Every row gives one point. Each copy is the shape, with its points in the same order, stretched, turned, moved and blurred by noise. Say if it was mirrored as well.
In the rows, 128 means zero.

Shape (6 x 2):
[[ 85 161]
 [125 171]
 [152 149]
 [ 96  98]
 [138 185]
 [124 104]]
Copy 1 (6 x 2):
[[ 68 128]
 [ 92 163]
 [125 154]
 [121  93]
 [ 94 175]
 [142 105]]
Copy 1 is: only turned
Copy 2 (6 x 2):
[[ 55  95]
 [112  84]
 [139 110]
 [ 66 179]
 [127  59]
 [104 172]]
Copy 2 is: mirrored
Copy 3 (6 x 2):
[[107  78]
 [ 92 124]
 [108 146]
 [176  98]
 [ 74 140]
 [164 123]]
Copy 3 is: only turned

Shape (8 x 3):
[[122 108 104]
 [164 173 159]
 [128  98  98]
 [206 113 141]
 [152 188 139]
 [126 179 144]
 [127 117 163]
 [139 104 125]]
Copy 1 (8 x 3):
[[103 126 113]
 [160 150 151]
 [ 86 131 126]
 [ 97 173 213]
 [164 166 124]
 [171 132 104]
 [148  88 149]
 [104 124 145]]
Copy 1 is: mirrored
Copy 2 (8 x 3):
[[150 131 109]
 [ 94 117 182]
 [152 158  89]
 [ 61 170 131]
 [122 118 194]
 [131  91 176]
 [106 102 107]
 [117 136  99]]
Copy 2 is: mirrored
Copy 3 (8 x 3):
[[106 151 111]
 [210 138 170]
 [104 160  94]
 [204 193  81]
 [201 149 205]
 [174 116 201]
 [148 101 120]
 [135 146  98]]
Copy 3 is: only turned

Shape (7 x 3):
[[125  84  99]
 [156  90 135]
 [ 75 107 115]
 [ 51 117 174]
 [156 114 105]
 [146 135  75]
 [157 104 138]]
Copy 1 (7 x 3):
[[148 207 146]
 [170 168 124]
 [103 174 137]
 [ 97 157  87]
 [159 168 150]
 [138 153 182]
 [173 152 129]]
Copy 1 is: only turned
Copy 2 (7 x 3):
[[144 177  95]
 [ 82 189 110]
 [156 112 105]
 [ 99  45 120]
 [125 192 123]
 [182 191 132]
 [ 83 180 125]]
Copy 2 is: mirrored
Copy 3 (7 x 3):
[[121 149  71]
 [124 185  99]
 [112  96  95]
 [ 89  98 137]
 [152 157 111]
 [174 117 111]
 [136 177 119]]
Copy 3 is: mirrored

Shape (10 x 4):
[[135 170 170 128]
 [138 177 145 102]
 [182 150  61 107]
 [153 116 108  83]
 [100 162 158 112]
 [140 102 146 136]
 [163 102  82 160]
 [148 110 107 147]
 [104  89 156 118]
 [111 172 131 115]]
Copy 1 (10 x 4):
[[ 99 142 135 154]
 [ 91 122 155 180]
 [118  55 101 224]
 [141 103 176 189]
 [106 133 153 128]
 [169 138 136 142]
 [184  73  71 164]
 [168 100  99 154]
 [174 148 174 105]
 [ 92 107 134 146]]
Copy 1 is: mirrored
Copy 2 (10 x 4):
[[102 183 149 105]
 [112 174 176 138]
 [228 128 166 197]
 [149 133 153 179]
 [ 82 145 172 101]
 [132 132  96 119]
 [222  94  96 138]
 [186 108 103 128]
 [ 93 105 105 102]
 [122 137 182 114]]
Copy 2 is: only turned
Copy 3 (10 x 4):
[[ 72 151 133  98]
 [ 82 116 115 108]
 [150  73  40 181]
 [153  64 125 152]
 [ 80 130 112  83]
 [155 148 154 129]
 [188 136  75 176]
 [164 134  99 152]
 [153 128 168 106]
 [ 90 124  79 105]]
Copy 3 is: mirrored
Copy 4 (10 x 4):
[[181 100 111 126]
 [141  98 117 112]
 [ 26  50 116 118]
 [ 66 111 182 108]
 [162 137 112 107]
 [140 137 164 141]
 [ 69  97 121 165]
 [ 93 115 126 149]
 [143 179 173 136]
 [137 114  86 117]]
Copy 4 is: only turned

Shape (7 x 4):
[[117 107 144 126]
 [137 141 164 165]
 [162 108  64 141]
 [125 132 139  93]
 [147 152 198 162]
 [128 124 129 127]
 [119 159 160 162]]
Copy 1 (7 x 4):
[[148 111 156 115]
 [176 170 144 161]
 [ 81 183 140 101]
 [116 101 147 139]
 [194 175 162 191]
 [131 135 140 125]
 [174 150 112 158]]
Copy 1 is: only turned
Copy 2 (7 x 4):
[[141 158 134 156]
 [116 159 129 207]
 [134 116  61  82]
 [139 115 133 134]
 [115 157 148 249]
 [134 137 125 145]
 [105 155 141 190]]
Copy 2 is: mirrored
